Each row is a point. Each copy is the shape, with its points in the same order, turned, moved and blurred by noise. Some copies are also mirrored. Which?

Shape, 9 rows:
-0.24; -0.77; +0.78
+0.33; -3.24; +0.14
+0.40; +5.11; +3.65
-1.86; -2.81; -1.15
-0.74; +0.95; +1.06
-0.48; +0.65; +3.51
+1.41; -0.78; -1.13
+0.49; +0.00; -2.81
-0.06; +0.17; +1.21
Copy 1 (9 x 3):
+0.53; -0.23; +0.16
+2.39; -2.38; -0.90
-1.07; +5.67; +2.50
+0.17; -3.68; -0.43
-0.34; +0.81; +0.73
+1.21; +1.26; +2.88
+1.05; +0.01; -2.29
-1.03; -0.51; -2.92
+0.76; +0.80; +0.68
Copy 1 is: only turned
Copy 2:
+0.19; +1.39; -0.90
+1.46; +1.64; -3.02
-1.51; +2.21; +5.66
-0.44; +0.03; -4.09
-0.94; +1.07; +0.91
-1.08; +3.42; +0.96
+1.66; -0.23; -0.86
+0.92; -2.44; -0.95
-0.03; +1.28; +0.07
Copy 2 is: mirrored
Copy 3 (9 x 3):
+0.42; -1.60; +0.80
+2.38; -2.36; +0.44
-6.48; -1.61; +1.41
+3.07; +0.09; +1.26
-1.58; -0.84; +1.43
-2.01; -2.85; +2.34
+0.97; -1.13; -1.81
+0.78; +0.77; -1.92
-1.01; -1.81; +1.34
Copy 3 is: mirrored

Shape:
+0.19; -0.70; +1.92; +0.92
+1.96; +5.73; -1.42; +1.58
-1.03; -2.52; -0.46; -1.48
+0.07; +0.03; -1.12; -1.11
-0.24; -3.67; -1.00; +1.79
-0.62; +1.99; +0.70; +0.24
+4.03; +1.12; -0.40; -1.16
Copy 1, 7 rows:
-0.34; -1.94; +2.13; +0.75
+3.31; +4.16; -0.08; +3.10
-2.25; -2.23; -0.75; -1.53
-0.53; +0.30; -0.94; -1.12
-1.19; -4.23; -0.83; +0.49
-0.29; +1.40; +1.19; +0.65
+3.63; +0.38; -0.07; -2.10
Copy 1 is: only turned
Copy 2:
-0.22; +0.16; +2.25; +0.52
-0.95; +6.72; -1.50; +1.32
+1.42; -2.32; -0.51; -0.80
+0.95; +0.52; -1.24; -0.57
-2.39; -2.51; -0.09; -1.08
+0.59; +1.89; +0.00; +1.83
+1.10; +3.50; +0.60; -2.94
Copy 2 is: mirrored
